Each row of a before or after table is a point. One or more steps were done to the points. Then noise was added and the rows were shuffled. The steps act on how far a point lies along the listed directions, d1 being the first. Write out the steps. A step turns or swaps two directions, mirrors them in a line or flattens them onto one, adds a multiple of one to another, or multiplies one. Angles are multiples of 10 degrees, from the lower direction toward the higher: turns from -170 to 170, lines from 10 to 170 but not 90. Use the fewest steps. Two steps may share a direction if one is a turn and the other turns, adds or multiplies; they go together, in the order done. Otherwise the lowest direction goes first.

Directions:
(1): [-0.03 -0.59 -0.33]
(2): [ 0.23  0.31 -0.56]
(3): [-0.64  0.13 -0.18]
Before (11 x 3):
[[-0.52 -0.19 -0.28]
 [ 0.51 -0.22 -1.09]
 [-0.01 -0.25  0.07]
 [-0.10 -0.06  0.28]
 [ 0.10 -0.06  0.33]
 [ 0.10 -0.37  0.29]
 [-0.21  0.02  0.38]
 [ 0.28 -0.22 -0.21]
 [-0.13 -1.35 -0.35]
 [ 0.22 -0.38 -0.02]
 [ 0.17 -0.27 -0.03]]
After (11 x 3):
[[-0.13  0.19 -0.24]
 [ 0.18  0.37 -0.20]
 [ 0.58 -0.25  0.08]
 [ 0.47 -1.04 -0.83]
 [-0.17 -0.29 -0.31]
 [ 0.12  0.19 -0.21]
 [-0.30 -1.10  0.43]
 [ 0.06 -0.09 -0.23]
 [-0.11 -0.23 -0.22]
 [-0.19 -0.36 -0.05]
 [-0.02 -0.04 -0.49]]
Steps: mirror d1 and d3 in the line at 170 degrees; multiply d2 by -1

Directions:
(1): [-0.03 -0.68  0.28 -0.26]
(2): [ 0.21 -0.32 -0.14  0.67]
(3): [-0.75 -0.07 -0.07  0.19]
Before:
[[-0.15 -0.01  0.16 -0.30]
 [ 0.72  0.71  0.09 -0.47]
 [ 0.38 -0.44  0.04  0.20]
 [-0.25 -0.29 -0.03 -0.24]
 [ 0.29  0.19 -0.34  0.30]
 [-0.21 -0.40  0.09  0.80]
 [ 0.70 -0.60 -0.32  0.57]
 [-0.08 -0.18  0.16 -0.25]
 [-0.78 -0.69  0.42 -0.59]
 [-0.26 -0.48  0.26  0.15]
 [ 0.10 -0.33  0.01  0.08]
 [ 0.42 -0.67  0.02  0.00]]
After:
[[-0.01  0.25 -0.09  0.26]
 [ 1.04 -0.19  0.07  0.36]
 [ 0.12  0.20  0.13 -0.56]
 [ 0.18 -0.47  0.03 -0.28]
 [-0.04  0.19  0.00 -0.31]
 [-0.64 -0.06  0.46 -0.51]
 [-0.22  0.27 -0.30  0.04]
 [ 0.15  0.43 -0.05 -0.64]
 [-0.03  0.33 -0.09  0.10]
 [ 0.19 -0.09  0.11 -1.10]
 [-0.40  0.40  0.14 -0.21]
 [-0.62  0.96 -0.35  0.32]]
Steps: turn d1 and d2 by -140 degrees

Directions:
(1): [-0.13  0.18 -0.08  0.26  0.34  0.92  0.03  0.35]
(2): [ 0.45 -0.34  0.17  0.72  0.40 -0.03 -0.04 -0.45]
(3): [ 0.74  0.60  0.29  0.09 -0.11 -0.14  0.02  0.43]
(4): [ 0.16 -0.33 -0.27  0.26 -0.52  0.10  0.80  0.17]
(5): [ 0.59 -0.23 -0.23 -0.47 -0.29  0.49 -0.31 -0.35]
Before (9 x 8):
[[-0.13  0.23  0.10  0.09  0.36 -0.05 -0.25  0.49]
 [ 0.38 -0.10 -0.33  0.38 -0.19  0.44  0.36  0.10]
 [-0.24 -0.61 -0.22 -0.32 -0.11 -0.43 -0.10 -0.70]
 [ 0.14 -0.45 -0.47  0.10 -0.67  0.22  1.11  0.28]
 [-1.40 -0.59 -0.26  0.28  0.06  0.37  0.29 -0.27]
 [-0.78  0.41  0.52  0.27  0.49 -0.63  0.25  0.36]
 [ 0.03 -0.04 -0.33 -0.32  0.23  0.34 -0.33  0.12]
 [ 0.04  0.31 -0.19 -0.11 -0.19 -0.08 -0.28  0.20]
 [-0.23 -0.19  0.04 -0.23 -0.11 -0.03 -0.31 -0.40]]
After:
[[-0.81  0.53  0.47  0.32  0.57 -0.21  0.27  0.52]
 [ 0.03  0.18  0.10  0.19  0.37  0.07 -0.26  0.41]
 [-1.19 -0.68 -0.24  0.41  0.17  0.61  0.21 -0.37]
 [ 0.19 -0.14 -0.31 -0.24  0.26  0.26 -0.38 -0.04]
 [ 0.03  0.32 -0.19 -0.12 -0.19 -0.13 -0.27  0.24]
 [ 0.58 -0.20 -0.31  0.45 -0.17  0.42  0.33 -0.08]
 [-0.60 -0.42 -0.24 -0.55 -0.24 -0.56 -0.04 -0.42]
 [ 0.15 -0.50 -0.45  0.15 -0.69  0.21  1.11  0.25]
 [-0.34 -0.13  0.03 -0.30 -0.17 -0.17 -0.26 -0.35]]
Steps: add 0.7 times d1 to d2; turn d1 and d5 by 20 degrees
